Each point is reached from the start by the listed moves, each made 0, 1 or 2 times, or once backwards (-1), plus a little noise. Say if it took an odd or an even number of moves. Then give how often each move was made.

Moves:
(1): [ 0.17  0.08 -0.02 -0.32 -0.11]
(2): [ 0.07  0.04 -0.35  0.02 -0.09]
Start: [ 0.02 -0.03 -0.11 -0.31  0.01]
Points:
[ 0.46  0.18 -0.50 -0.96 -0.30] -> odd (2, 1)
[ 0.18  0.03 -0.82 -0.27 -0.13] -> even (0, 2)
[ 0.27  0.11  0.19 -0.99 -0.15] -> odd (2, -1)

Moves:
(1): [ 0.12  0.06 -0.13 -0.11  0.31]
(2): [-0.22 -0.19 -0.33  0.05 -0.22]
(3): [-0.25 -0.07  0.11 -0.03  0.21]
(4): [0.30 0.51 0.24 0.31 0.29]
Start: [-0.04 -0.07  0.16  0.03  0.08]
Points:
[-0.28 -0.13  0.28 -0.01  0.29] -> odd (0, 0, 1, 0)
[0.36 0.58 0.82 0.38 0.27] -> odd (-1, -1, 0, 1)
[0.53 0.94 0.64 0.66 0.65] -> even (0, 0, 0, 2)
[-0.32 -0.02 -0.14  0.55 -0.38] -> even (-1, 2, 0, 1)
[ 0.40 -0.20 -0.11 -0.51  0.40] -> odd (2, -1, -1, -1)

Moves:
(1): [ 0.03 -0.02  0.04 -0.05  0.10 -0.10  0.15 -0.07 -0.08  0.12 -0.01  0.06]
(2): [-0.06 -0.08 -0.11 -0.08  0.04  0.13  0.14 -0.04  0.21 -0.06 -0.19  0.02]
(3): [-0.20  0.33 -0.19  0.03  0.02 -0.03 -0.03 -0.30  0.07 -0.01 -0.20 -0.18]
(4): [ 0.01  0.03  0.10 -0.16 -0.10  0.01  0.13  0.03 -0.07 -0.02 -0.30 -0.28]
(5): [ 0.11  0.07 -0.08 -0.24  0.08 -0.13 -0.02  0.21 -0.01 -0.07  0.10  0.09]
(6): [-0.01 -0.21  0.03 -0.04 -0.09  0.06  0.26 -0.10  0.05 -0.26  0.07 -0.23]
(7): [ 0.02 -0.24 -0.18  0.06  0.03 -0.24 -0.04 -0.18  0.02  0.04  0.11 -0.12]
(8): [-0.29  0.08 -0.06 -0.01 -0.25  0.03  0.05  0.29  0.17 -0.02  0.07  0.01]
(9): [-0.25 -0.09  0.11 -0.11 -0.19  0.01 -0.12 -0.10 -0.19  0.00  0.10 -0.19]
Start: [-0.15  0.29 -0.06  0.03 -0.11 -0.21  0.16 -0.11  0.04 -0.15  0.32  0.08]
Points:
[-0.72  0.06 -1.14  0.07 -0.16 -0.36  1.00 -0.98  1.12 -0.75 -0.13 -0.71] -> even (0, 2, 2, 0, 0, 2, 2, 1, -1)
[-0.29  0.20 -0.49  0.27  0.33 -0.03  1.01 -0.88  0.70 -0.20 -0.10  0.22] -> odd (2, 2, 1, -1, -1, 1, 0, 0, -1)
[-1.12  0.30 -0.17 -0.46 -0.67  0.01  0.67 -1.11  0.03 -0.79 -0.22 -1.36] -> even (0, 1, 2, 1, 0, 2, 0, 0, 2)
[-0.24  0.39 -0.34  0.05 -0.13 -0.07  0.48  0.23  0.60 -0.22  0.08  0.30] -> odd (0, 1, 0, 0, 0, 0, 0, 1, -1)
[ 0.69 -0.73 -0.78 -0.24  0.52 -0.57  0.39 -0.09  0.63 -0.66  0.77  0.43] -> even (-1, 2, -1, -1, 2, 1, 2, -1, -1)

Moves:
(1): [ 0.15  0.43 -0.07  0.23 -0.02 -0.39  0.13  0.01 -0.36 -0.12 -0.23 -0.20]
(2): [ 0.29  0.47  0.03 -0.11 -0.29 -0.13 -0.21 -0.01 -0.05 -0.11 -0.43  0.03]
(3): [-0.08  0.17 -0.18 -0.14 -0.11 -0.38 -0.09  0.14  0.17  0.00  0.18 -0.21]
(4): [-0.04  0.11  0.30  0.14 -0.15 -0.04  0.34 -0.13 -0.03  0.03 -0.09 -0.01]
(5): [-0.27  0.27 -0.05 -0.02  0.13 -0.11 -0.12 -0.06 -0.07 -0.07 -0.09  0.07]
(6): [ 0.03  0.12 -0.02 -0.13  0.15  0.02  0.18  0.09  0.16 -0.19  0.06  0.14]
(7): [ 0.13 -0.27  0.15  0.20  0.05  0.13 -0.14  0.05  0.24  0.06 -0.17 -0.19]
(8): [-0.15 -0.25 -0.09  0.25 -0.06  0.54  0.08 -0.14  0.11  0.12 -0.12 -0.18]
(9): [ 0.03  0.16  0.06  0.25  0.06  0.22 -0.03  0.20 -0.04  0.24  0.37  0.08]
(10): [-0.03  0.28 -0.18  0.20  0.01 -0.21  0.15 -0.30 -0.14  0.29 -0.38  0.12]
(11): [ 0.05  0.08  0.13  0.38 -0.32  0.24  0.16  0.30 -0.03 -0.04 -0.14  0.46]
(12): [ 0.04  0.34  0.10 -0.21  0.00 -0.33  0.21  0.32 -0.25  0.07 -0.12  0.01]
Start: [-0.25 -0.13 -0.41 -0.43 -0.34  0.32  0.11  0.08 -0.22 -0.83  0.16 -0.20]
Points:
[-0.43  0.90 -0.22  0.66 -0.18 -0.20  1.30  0.20 -0.57 -0.24  0.83 -0.34] -> odd (1, -1, 1, 2, 0, 1, 0, 0, 2, 1, 0, 0)
[-0.10 -0.63 -0.40  0.40 -1.00  0.59  0.11  1.11 -0.33 -1.02  0.77  0.01] -> odd (1, -1, 1, -1, -1, -1, 0, 0, 0, -1, 2, 0)
[-0.13  0.52 -0.27 -0.11 -1.75  0.52  0.23 -0.63 -0.27 -1.38 -0.97 -1.01] -> odd (1, 2, 1, 2, 0, -1, -1, 2, -1, -1, 0, -1)
